Each row of a before or after table is a point. The points were changed in one or more steps. Then noise was added and the rows were shuffled. The steps act on columns, c1 being the first. Write out the steps. A step turns or swaps two columns, mirrors them in a line or flattens them onto one, adds a multiple of one to another, or multiplies or shifts one. Angles are multiples of 10 degrees, from the lower column toward the higher: turns from -170 to 170, lines from 10 to 170 but not 90. Use the fewest steps. Two steps may share a column if one is a turn and the other turns, adds or multiplies; they go together, in the order done. Otherwise the lowest column goes first.

Before (13 x 2)
[[-0.45 -0.28]
 [ 0.39  0.07]
 [-0.50  0.22]
 [ 0.11 -0.45]
 [-0.34 -0.06]
 [-0.42  0.39]
 [-0.68  0.28]
 [-0.67 -0.42]
 [-0.55 -0.39]
 [ 0.18 -0.50]
 [ 0.46  0.50]
 [-0.54  0.65]
 [-0.32  0.68]]
After (13 x 2)
[[-0.61  0.35]
 [-0.42  0.71]
 [-0.63 -0.35]
 [-0.78 -0.28]
 [ 0.60  0.36]
 [-0.38 -0.03]
 [-0.48 -0.24]
 [ 0.03 -0.53]
 [-0.12  0.65]
 [-0.45  0.26]
 [ 0.02 -0.50]
 [ 0.45  0.01]
 [-0.34  0.46]]
Steps: turn c1 and c2 by -10 degrees

Before (14 x 4)
[[ 0.29  0.63  0.00 -0.23]
 [-0.18  0.24  0.25 -0.36]
 [ 0.04  0.66 -0.18 -0.49]
 [-0.23  0.53 -0.55 -0.03]
 [-0.04 -0.67  0.41  0.79]
 [ 0.43  0.86  0.10 -0.43]
 [-0.36 -0.29 -0.11  0.02]
 [ 0.26 -0.22  0.29 -0.13]
 [-0.66 -0.57  0.42  0.31]
 [-0.03 -0.38  0.60  0.49]
 [-0.38 -0.12  0.54  0.56]
 [-0.83 -0.43  0.27 -0.01]
 [-0.19  0.59 -0.05 -0.47]
 [-0.28  0.23 -0.52 -0.21]]
After (14 x 4)
[[-0.12 -0.43  0.69  0.27]
 [-0.68  0.66  0.02  0.09]
 [-0.86  0.84  0.26 -0.12]
 [-1.15  0.62 -0.13 -0.16]
 [-0.49  0.24  0.61  0.02]
 [-1.04  0.54 -1.33  0.26]
 [ 0.57 -0.23  0.74  0.24]
 [-0.03 -0.27 -0.31  0.28]
 [-0.17 -0.11  1.41  0.92]
 [ 0.52 -0.36  1.47  0.81]
 [-0.96  0.66 -0.44 -0.20]
 [ 0.23 -0.57  1.06  0.59]
 [ 1.00 -0.67  1.02  1.09]
 [-0.59  0.17 -1.24  0.11]]
Steps: add -1.5 times c2 to c1; multiply c3 by 2.5; shift c4 by 0.30

Before (14 x 9)
[[-0.31  0.88  0.22  0.47 -0.15  0.41 -0.61 -0.72  0.20]
 [-0.51  0.67 -1.68  0.10 -0.34 -0.27 -0.41  0.29  0.42]
 [-0.11 -0.09  0.24  1.06 -0.29 -0.28  0.09  0.46 -0.10]
 [-0.31  0.91  0.18  0.14 -0.27  0.93  0.51 -0.58 -0.26]
 [ 0.57  0.53 -0.22  0.13  1.03  0.27 -0.48 -0.07 -0.17]
 [ 0.43 -0.04 -0.44  0.01 -0.36  0.30 -0.53  0.02  0.04]
 [ 0.02 -0.21  0.22 -0.12 -0.29  0.06  0.06 -0.13 -0.09]
 [-0.11 -0.11  0.02 -0.09  0.27 -0.33 -0.49 -0.79  0.36]
 [-0.17 -0.12 -0.03  0.29  0.16 -0.37 -0.61  0.31 -0.30]
 [ 0.59 -0.14 -0.20  0.34  0.16 -0.41 -0.47 -0.29  0.24]
 [ 0.33  0.11 -0.41 -0.10 -0.39 -0.15  0.00  0.30 -0.19]
 [-0.24  0.67  0.14  0.16 -0.42 -0.27 -0.42 -0.16 -0.12]
 [ 0.17 -0.15 -0.05 -0.15 -0.20 -0.24  0.09  0.31 -0.26]
 [-0.54  0.01  0.24 -0.04  0.72 -0.40 -0.18 -0.01  1.59]]
After (14 x 9)
[[ 0.41  0.03  0.31  0.05  0.39 -0.44  0.72 -0.05 -0.01]
 [-0.31  1.17 -0.22  0.03  0.18 -1.94  0.09 -0.58 -0.22]
 [ 0.17 -0.20 -0.10 -0.23  0.31  0.44 -0.22  0.38 -0.27]
 [-0.19  0.90 -0.26  0.07  0.30  0.69  0.26 -0.14 -0.14]
 [ 0.30  0.08  0.26 -0.08  0.53  0.32 -0.15  0.30 -0.22]
 [ 0.53 -0.17  0.25  0.13 -0.09  0.97  0.07 -0.31  0.21]
 [-0.13 -0.19  0.07  0.14 -0.10  0.96  0.29  0.32 -0.34]
 [-0.33  1.17 -0.29  0.13  0.06 -0.63  0.84 -0.66  0.21]
 [-0.17 -0.14 -0.36  0.46  0.20  0.49 -0.31  0.42 -0.17]
 [-0.54  0.00 -0.05 -0.09 -0.77  0.95 -0.11  0.03  1.56]
 [-0.56  0.85  1.54  0.01  0.81  0.62  0.22  0.21  0.47]
 [-0.01 -0.26 -0.37  0.02  0.16 -0.16 -0.02 -0.12 -0.10]
 [ 0.61  0.81  0.53  0.01 -0.91 -0.37  0.66 -0.05 -0.06]
 [-0.08 -0.16  0.15 -0.09 -0.22  0.82  0.19 -0.86  0.36]]
Steps: multiply c2 by 1.3; turn c3 and c5 by -160 degrees; multiply c4 by 0.4; multiply c6 by 2; turn c6 and c7 by 160 degrees

Before (14 x 12)
[[ 0.46  0.43  0.68 -0.34  0.45  0.40 -0.30 -0.07  0.57  0.74  0.29  0.17]
 [-0.14  0.39  0.12 -0.01  0.19 -0.08 -0.41 -0.02  0.52  0.09 -0.36 -0.37]
 [ 0.28  0.42  0.60  0.20  0.43  0.11 -0.33 -0.28  0.45 -0.18  0.31 -0.05]
 [ 0.48  0.54 -0.22  0.13  0.34  0.51 -0.46  0.30 -0.22 -0.34 -0.15  0.11]
 [-0.58 -0.03  0.01 -0.03 -1.14  0.14 -0.16 -0.07  0.57  0.30 -0.14 -0.30]
 [ 0.57  0.14 -0.18 -1.26 -0.80 -0.03  0.49  0.03 -0.38  0.19  0.02 -0.71]
 [-0.33 -0.34 -0.13  0.24  0.30  0.29 -0.36 -0.09 -1.04  0.11 -0.22 -0.11]
 [ 0.02 -0.01  1.07 -0.34 -0.80  0.52  0.27  1.02 -0.15 -0.35 -0.28 -0.64]
 [ 0.49 -0.22  0.11 -0.60  0.12 -0.09 -0.09  0.06  0.55 -0.09  0.09  0.48]
 [ 0.34  0.10 -0.06 -0.24 -0.10  0.39  0.18  0.38  0.43 -0.28  0.68 -0.70]
 [ 0.45  0.37  0.12 -1.17  0.23  0.44  0.88  0.05 -1.15 -0.23 -0.07  0.51]
 [ 0.00  0.20  0.57 -0.02 -0.18 -0.16 -0.37  0.45 -0.47  0.00  0.29  0.10]
 [ 0.12  0.30  0.05 -0.15  0.18  0.12  0.67  0.52  0.31  0.30  0.07 -0.04]
 [ 0.41 -0.02  1.35  0.46 -0.97 -0.02 -0.14  0.03  0.36  0.58 -0.19 -0.45]]
After (14 x 12)
[[ 0.83  0.33 -0.17 -0.09 -0.26  0.51 -0.41  0.10 -0.18 -0.45  0.17 -0.28]
 [ 0.15 -0.07  0.31 -0.19 -0.21  0.04  0.53  0.27  0.01  0.08 -0.34 -0.09]
 [ 0.12  0.17 -0.17 -0.58  0.37  0.25  0.04  0.84  1.09 -0.30 -0.36  0.96]
 [-0.46 -0.13  0.50 -0.04  0.83  0.03 -0.19 -0.27 -0.04  0.20  0.00  0.84]
 [ 0.15  0.00 -0.39 -1.06  0.33 -0.67  0.47 -0.24 -0.19  0.12 -0.25  1.03]
 [-0.06 -0.11 -1.02  0.09 -0.36  0.32 -0.45 -0.29 -0.09  0.26  0.07 -0.09]
 [ 0.58 -0.27  0.35  0.43  0.60  0.24 -0.27 -0.21  1.32  0.41 -0.02  0.94]
 [-0.17  0.03  0.53  0.02 -0.33 -0.04 -0.56 -0.24  0.14 -0.10  0.02  0.23]
 [ 0.34  0.17 -1.17 -1.25  0.07 -0.19  0.61 -0.17  0.14 -0.40 -0.63 -0.55]
 [ 0.46  0.10  0.42 -0.37 -0.25  0.21  0.58  0.26  0.00 -0.23  0.39  0.64]
 [ 0.47  0.22  0.46  0.14 -0.39  0.20 -0.07 -0.48  0.57 -0.35  0.42 -0.18]
 [ 0.59 -0.19  0.58 -0.51 -0.28  0.21 -0.04 -0.23  0.63  0.36  0.43 -0.38]
 [ 0.27 -0.02  0.54 -0.47  0.13 -0.38 -0.01 -0.17  0.12  0.04  0.09 -0.47]
 [-0.07  0.04 -0.44  0.09  0.23 -0.14 -0.13  0.25  0.53 -0.08  0.45 -0.02]]
Steps: turn c4 and c6 by 30 degrees; add 0.7 times c6 to c1; flatten c2 and c10 onto the line at 120 degrees; swap c3 and c9; turn c5 and c12 by -150 degrees; turn c7 and c11 by -40 degrees; shift c8 by -0.20

Before (11 x 20)
[[-0.13 -0.88  0.26  0.33  0.39 -0.06  0.46  0.16 -0.34 -0.31  0.00  0.13
   0.13  0.19  0.43  0.19 -0.42  0.21  0.69 -0.05]
 [-0.39 -0.35  0.39  0.25 -0.12  0.07  0.44 -0.07 -0.27  0.49  0.07 -0.17
  -0.12  0.22  0.46 -0.10  0.18 -0.28  0.45  0.49]
 [ 0.22  0.12  0.12 -0.32  0.94 -0.03  0.63  0.06 -0.22 -0.18  0.32  0.36
  -0.02 -0.51 -0.07 -0.26  0.50 -0.08  0.66  0.60]
 [-0.54  0.11  0.29 -0.55 -0.28  0.72  0.30  0.04  0.26 -0.21  0.03  0.26
   0.23 -0.57  0.47  0.43 -0.20  0.15  0.54  0.30]
 [-0.73  0.14  0.16  0.12 -0.27 -0.04  0.51  0.02 -0.23  0.30  0.33  0.34
   0.30 -0.10 -0.78 -0.15 -0.06 -0.25 -0.87  0.40]
 [ 0.07 -0.66  0.34  0.29 -0.14  0.38  0.64 -0.24  0.37 -0.35 -0.04 -0.39
   0.10  0.94  0.40  0.17  0.53 -0.42  0.54  0.32]
 [-0.81  0.31  0.26 -0.63 -0.31  0.24  0.86  0.14 -0.21 -0.05 -0.03  0.25
  -0.09  0.73  0.51  0.14 -0.41 -0.34 -0.38  0.73]
 [ 0.02  0.09  0.21  0.34 -0.18  0.16  0.84 -0.42 -0.19 -0.36 -0.01  0.11
   1.36 -0.17  0.50  0.23 -0.27 -0.12  0.63  0.62]
 [-0.03 -0.24 -0.59  0.06 -0.32  0.46  0.23 -0.29  0.08  0.02  0.54  0.32
  -0.11 -0.36 -0.42 -0.31 -0.34  0.09  0.45  0.59]
 [-0.57  0.25  0.19  0.13 -0.28  0.07 -2.66 -0.13 -0.08 -0.36  0.05 -0.28
   0.51 -0.34  0.63 -0.24 -0.02 -0.46 -0.14  0.48]
 [-0.29  0.13 -0.34  0.34  0.04  1.65 -0.45 -0.62 -0.30 -0.12 -0.01  0.28
   0.13 -0.13  0.17 -0.24  0.20  0.54  0.48 -0.24]]
After (11 x 20)
[[-0.02 -0.21  0.31  0.28  0.28  0.16 -1.07 -0.28 -0.22 -0.33 -0.24  0.10
   1.34 -0.12  0.45  0.22 -0.19  0.72 -0.05 -1.71]
 [-0.85  0.13  0.38  0.14  0.08 -0.08  0.21 -0.19 -0.24  0.30  0.22  0.30
   0.30 -0.07 -0.77  0.11  0.01  0.60 -0.94 -1.07]
 [-0.14 -0.21 -0.33  0.35  0.83 -0.07 -0.80  0.04 -0.28 -0.26  0.12  0.13
   0.13  0.17  0.53 -0.83 -0.32 -0.27  0.25  0.05]
 [ 0.22  0.33 -0.82 -0.31  0.88 -0.04 -0.92 -0.14 -0.28 -0.20  0.26  0.28
   0.02 -0.54 -0.08  0.07  0.39  0.69  0.12 -1.57]
 [-0.31  0.25 -0.13  0.34 -0.67  1.68  0.08 -0.55 -0.33 -0.24 -0.39  0.34
   0.13 -0.14  0.14  0.09  0.13 -0.70  0.67  0.52]
 [-0.85 -0.15  0.40 -0.64  0.34  0.27 -0.47  0.12 -0.15 -0.02  0.01  0.29
  -0.01  0.81  0.59  0.23 -0.31  1.08 -0.83 -1.92]
 [-0.54 -0.47  0.35 -0.50  0.28  0.72 -0.54  0.10  0.25 -0.25  0.09  0.20
   0.32 -0.53  0.50  0.02 -0.17  0.18  0.21 -0.88]
 [-0.33  0.13  0.17  0.32  0.70  0.14 -0.60 -0.03 -0.27  0.52 -0.06 -0.23
  -0.18  0.20  0.44 -0.38  0.14  0.76  0.02 -1.22]
 [ 0.04 -0.24  0.27  0.30  0.53  0.37 -0.89 -0.03  0.36 -0.41 -0.17 -0.41
   0.07  0.93  0.38 -0.70  0.36  0.73  0.03 -0.81]
 [-0.05  0.28  0.15  0.07 -1.30  0.51 -0.52 -0.57  0.09  0.03  0.16  0.31
  -0.11 -0.35 -0.40 -0.23 -0.19  0.55  0.20 -1.68]
 [-0.51  0.34  0.39  0.15  0.09  0.01  2.19 -0.09 -0.17 -0.38 -0.05 -0.26
   0.55 -0.37  0.59  0.24 -0.02  0.92  1.63 -1.12]]
Steps: turn c2 and c16 by 90 degrees; turn c3 and c5 by 70 degrees; multiply c5 by 2; mirror c7 and c19 in the line at 110 degrees; turn c8 and c11 by 40 degrees; multiply c17 by 0.7; multiply c20 by 3; turn c18 and c20 by -160 degrees

Before (13 x 32)
[[-0.15  0.09 -0.20  0.44  0.07 -0.36 -0.79  0.29 -0.25 -0.37 -0.14  0.37
  -0.16  0.71 -0.37  0.05 -0.20 -0.44  0.29  0.32  1.74 -0.32  0.44  0.00
   0.22 -0.10 -0.17 -0.15  0.04  0.16  0.12  0.75]
 [ 0.71 -0.08 -0.02  0.09  0.03 -0.02 -0.34  0.33 -0.21  0.37  0.27  0.59
   0.29 -0.65 -0.71 -0.01  0.29 -0.54  0.27 -0.11  0.17  0.21  0.36  0.65
  -0.07 -0.04 -0.25 -0.29 -0.02  0.07 -0.11 -0.34]
 [ 0.27  0.09 -1.06  0.50  0.27 -0.03  0.22  1.24 -0.42  0.26 -0.20  0.03
  -0.33 -0.78 -0.81 -0.19 -0.06 -0.01  0.41  0.14 -0.18  0.34  0.76  0.14
  -0.21 -0.26  0.24  0.47 -0.96  0.61 -0.02  0.24]
 [ 0.01  0.77 -0.10 -0.81  0.20 -0.10  0.20 -0.13  0.16 -0.30 -0.04  0.51
  -0.46  0.45 -0.46 -0.07  0.04  0.00  0.40  0.02  0.12 -0.65  0.61 -0.26
   0.07 -0.06 -0.26  0.00 -0.16  0.38 -0.08 -0.36]
 [-0.31 -0.09  0.32  0.46 -0.59 -0.16 -0.03 -0.12 -0.40  0.41 -0.25 -0.20
  -0.40 -0.95 -0.22  0.26  0.03 -0.02  0.47  0.64  0.06 -0.05  0.28  0.55
   0.30  0.42 -0.12 -0.25 -0.29 -0.85  0.11 -0.40]
 [-0.12  0.04  0.22  0.60 -0.20 -0.03  0.11 -0.09 -0.05 -1.29 -0.26  0.31
   0.17 -0.24  1.17  0.66  0.16 -0.36 -0.08 -0.59  0.43  0.15  0.00  0.01
   0.59 -0.09 -0.41  0.60 -0.18  0.56  0.45 -0.16]
 [-0.08  0.70 -0.13 -0.38  0.22 -0.55  0.37 -0.12 -0.28  0.25 -0.26  0.46
  -0.07 -0.94  0.04  0.20 -0.51 -0.35  0.10  0.26 -0.32  0.40  0.05  0.46
   0.17  0.08 -0.37  0.62 -0.55  0.57 -0.18  0.18]
 [-0.07  0.29 -0.30  0.17 -0.13  0.11 -0.33 -0.02 -0.07  0.46 -0.26 -1.16
   0.20 -0.71 -0.76 -0.13  0.27 -0.34 -0.02 -0.47 -0.31  0.62  0.08  0.08
   1.26 -0.19  0.08 -0.08  0.46  0.56 -0.32 -0.11]
 [-0.32 -0.08  0.00  0.45  0.27 -0.37 -0.53  0.76  0.50  0.09  0.08  0.10
   0.25 -0.54  0.45 -0.14  0.28 -0.53 -0.13  0.63 -0.37  0.54  0.21  0.02
  -0.14  0.64 -0.19 -0.29  0.40 -2.29  0.11 -0.03]
 [-0.19  0.22  0.40  0.08  0.24 -0.32  0.34  0.64 -0.38 -0.27  0.01  0.45
  -0.34  0.24 -0.86  0.39 -0.20  0.27 -0.03  0.25 -0.32 -0.54  0.33 -1.01
   0.63  0.19 -0.08 -0.13  0.31  0.06  0.38  0.22]
 [ 0.15  0.08  0.30  0.51  0.25 -0.05  0.11  0.12  0.08  0.14 -0.05 -0.06
  -0.09 -0.72 -0.73 -0.09  0.17  0.34  0.42  0.31 -0.08  0.47 -0.02  0.59
   0.34 -0.18  0.01  0.47  0.27  0.51  0.05  1.28]
 [-0.13  0.69  0.33  0.13  0.15 -0.52 -0.10 -0.05  0.27 -0.32  0.31 -0.11
   0.26 -0.63 -0.49 -0.08  0.04 -0.49  0.28  0.63  0.73  0.11  0.04  0.40
  -0.20 -0.12 -0.31 -0.18 -0.16  0.57  0.63  1.91]
 [-0.34  0.29 -0.46  0.30 -0.15 -0.58  0.36  0.17 -0.31  0.23  0.04  0.27
  -0.09 -0.63 -0.27  0.62  0.22  0.86  0.20 -0.09 -0.34 -0.75  0.21 -0.56
   0.03 -0.14  0.98 -0.30  0.14  0.66 -0.16 -0.07]]
After (13 x 32)
[[-0.07 -0.13 -0.13 -0.33  0.20 -0.56  0.40 -0.23 -0.27  0.26 -0.21  0.59
  -0.09 -0.86 -0.17  0.24 -0.50 -0.27  0.12  0.28 -0.34  0.37  0.70  0.47
   0.20  0.09  0.51  0.62 -0.52 -0.17 -0.19  0.20]
 [ 0.71 -0.37 -0.05  0.54 -0.02 -0.01 -0.32 -0.34 -0.23  0.33  0.27  0.65
   0.30 -0.54 -0.49 -0.02  0.33 -0.09  0.21 -0.09  0.18  0.21 -0.17  0.67
  -0.10 -0.03 -0.27 -0.31 -0.04 -0.48 -0.11 -0.33]
 [-0.12  0.03  0.20 -0.35 -0.22 -0.02  0.06 -0.33 -0.04 -1.25 -0.27  0.35
   0.20 -0.18  1.31  0.67  0.18 -0.27 -0.07 -0.61  0.42  0.12  0.09 -0.03
   0.59 -0.07  0.31  0.60 -0.21 -0.09  0.50 -0.16]
 [ 0.01 -0.73 -0.13 -0.37  0.22 -0.12  0.21 -0.17  0.13 -0.25 -0.04  0.43
  -0.46  0.52 -0.85 -0.05  0.00 -0.10  0.41  0.02  0.11 -0.60  0.66 -0.28
   0.01 -0.05  0.33  0.01 -0.15  0.20 -0.10 -0.33]
 [-0.34 -0.28 -0.53  0.42 -0.14 -0.62  0.39  0.81 -0.32  0.25  0.01  0.40
  -0.09 -0.59  0.02  0.63  0.21 -0.08  0.22 -0.07 -0.33 -0.76  0.29 -0.55
   0.03 -0.17 -0.59 -0.28  0.15  1.08 -0.13 -0.11]
 [-0.11 -0.16  0.37  0.43  0.17 -0.54 -0.12 -0.30  0.28 -0.31  0.34 -0.03
   0.25 -0.63 -0.33 -0.12  0.06 -0.31  0.35  0.64  0.78  0.14  0.70  0.38
  -0.22 -0.06  0.22 -0.20 -0.16 -0.28  0.61  1.93]
 [-0.31 -0.22  0.04  0.02  0.25 -0.39 -0.48 -0.53  0.48  0.11  0.11  0.20
   0.24 -0.49  0.63 -0.14  0.26  0.80 -0.13  0.61 -0.37  0.51 -0.10  0.03
  -0.15  0.64 -0.84 -0.29  0.38 -1.26  0.14 -0.06]
 [-0.19 -0.39  0.37  0.57  0.19 -0.32  0.34 -0.30 -0.38 -0.31  0.03  0.44
  -0.31  0.32 -0.61  0.42 -0.22 -0.02 -0.02  0.23 -0.30 -0.53  0.17 -0.99
   0.63  0.20 -0.78 -0.18  0.31  0.25  0.37  0.24]
 [ 0.11 -0.03  0.31  0.85  0.21 -0.05  0.14 -0.07  0.07  0.18 -0.03  0.08
  -0.10 -0.73 -0.18 -0.13  0.20 -0.13  0.45  0.34 -0.10  0.46  0.10  0.58
   0.28 -0.16 -0.27  0.51  0.26  0.48  0.04  1.27]
 [ 0.24 -0.75 -1.07  0.91  0.30 -0.07  0.27  0.03 -0.41  0.23 -0.22  0.14
  -0.31 -0.78 -0.32 -0.15 -0.06 -0.26  0.40  0.15 -0.18  0.37 -0.01  0.12
  -0.20 -0.27 -0.77  0.49 -0.95  0.20  0.02  0.25]
 [-0.06 -0.12 -0.32  0.66 -0.12  0.08 -0.34  0.01 -0.04  0.48 -0.28 -1.03
   0.17 -0.98 -0.45 -0.13  0.24 -0.27 -0.04 -0.46 -0.34  0.55  0.26  0.11
   1.23 -0.18 -0.25 -0.12  0.42 -0.12 -0.29 -0.07]
 [-0.16 -0.46 -0.20  0.56  0.07 -0.35 -0.77 -0.26 -0.26 -0.34 -0.16  0.25
  -0.12  0.80  0.02 -0.01 -0.20 -0.08  0.28  0.33  1.78 -0.34  0.04  0.01
   0.21 -0.04 -0.21 -0.13  0.05 -0.38  0.11  0.80]
 [-0.27 -0.31  0.31  0.48 -0.58 -0.16 -0.01  0.00 -0.40  0.43 -0.25 -0.03
  -0.41 -0.99  0.13  0.22  0.01  0.29  0.43  0.61  0.01 -0.03 -0.14  0.54
   0.27  0.44  0.30 -0.25 -0.29 -0.29  0.06 -0.40]]
Steps: turn c2 and c23 by 100 degrees; turn c4 and c15 by 40 degrees; add 0.5 times c29 to c8; turn c8 and c27 by -110 degrees; turn c12 and c14 by 10 degrees; turn c18 and c30 by 70 degrees; multiply c18 by 0.4
